Each row is a point. The window is the flat piece filled in between its corners: a triangle in 3 columns, a solid with four corners in 4, and so on. A path goes straight from each point to the next, and from the last back to the first. List the points from which the path goes on through the window.
(in the rows, 128 means zero)

Window (3 x 3):
[[130 148 125]
 [145 152  85]
 [103  99 154]]
Path:
(1): [ 87 105 156]
(2): [144 105 169]
(3): [162 155  97]
(4): [102 155  91]
(5): [119 165 110]
(6): [167 116 108]
(7): [165 126 117]
(8): [ 99 141 113]
Through the window after points: 5, 7

Window, 6 rows:
[[ 99 160 154 151 102 137]
 [121 198 140 150 109 117]
 [128 150  59 118 129  99]
 [146 122  87 122 141  64]
 [154 137  76 144 131 133]
 [150 111 173  84 100 127]]
Path:
(1): [130 148 128 134 141 124]
(2): [116 160 156 132  56 126]
(3): [132 127  89 144  82 111]
(4): [151 169  74 121 180 127]
(5): [121 160 119 125 132 110]
(6): [132 162 127 138  65  98]
(7): [148 151 142 128  82 124]
(8): [118 162 115 125 141 138]
(9): [105 139 135 106 153 139]
(10): [138 148 112 143 110  87]
(11): [136 151 119 134  80 130]
(12): [116 146 148 110 138  95]
Through the window after points: 1, 3, 9

Window (9 x 9):
[[120 134 165 131 106 153 111 106 160]
 [125 131 112 156 171 157 168 127 163]
 [138  90 131  95 130  47 134 130  90]
 [161 123 164 108 144  73 121 160  57]
 [117  87 169 154 127  77 126 148  76]
 [ 77 119 159 106 146  96 111 158  77]
 [126  96 124 129 122 185 134 149 152]
 [139  85 164 120 160 166 108  95 161]
 [116 126  87 163 146 197 123 101 135]]
Path:
(1): [118 116 159 114 155 171 177 103 100]
(2): [110 129 132 122 146 149 148  93 112]
(3): [120 108 119 135 141 154 113 157 145]
(4): [124 123 110 136 143 136  78 140 127]
(5): [115 106 162 140 139 157 143 120 126]
(6): [124 133 160 165 128 167 177 108 127]
(7): [126  99  98  93 150 143  58 119 163]
(8): [120 127 149 100 158  92  53 157 126]
(9): [117 104 137 123 135 109 154 134 100]
(10): [115  99 163 134 133 163 167 105 136]
(11): [144 113 119 115 157 137  96 134 143]
(12): [105  98 128 151 167 112 108 145 160]
(13): [130 129 158 122 126 185 131 111 100]
(14): [115  94 171 112 125 132 150 126 126]
(15): [145 130 128 140 158 106  91 146 129]
(16): [133 120 117 154 155 134 123 134 164]
Through the window after points: 8, 16

Window:
[[118 105 117 137 107 109  79 118 138 146 133]
 [133 101 114 155 105 147 144 121  89 111 134]
 [118 156 119 123  93 138  95 103 100 143 115]
 [ 97 146 140 136  88 173 117 212 122 112 132]
 [145 121 141 112 151 196 118 103 188  94 153]
 [150 106 155 135 107 137  99 148  86 108 113]
 [ 77 128 111  96 113  94 126  99 113 186  78]
 [ 94 179 156 116 161 162 142 145 122  97 164]
 [150 172  49 150 177 119 196 112 106 116  90]
 [119 144 164 137 124 150 122  92 182 104 133]
 [152 123 147 133  94 155 126 164 174 160 160]]
Path:
(1): [127 137 153 144 137 132 111 112 137 141 123]
(2): [115 127  84  90  95 129 145 122 115 132 121]
(3): [132 159  96 122 109 125 148 118 121  99 117]
(4): [128 123 127 158 176 153 124 131  93 133 101]
(5): [140 130 167 173 135 171 115 114 111 133 132]
(6): [104 127  99  79  95 122 142 184 155 108 135]
(7): [130 124  95 111  79 133 146 128 174  88 135]
(8): [123 143 155 133 140 162 123 131 120 138 130]
Through the window after points: none
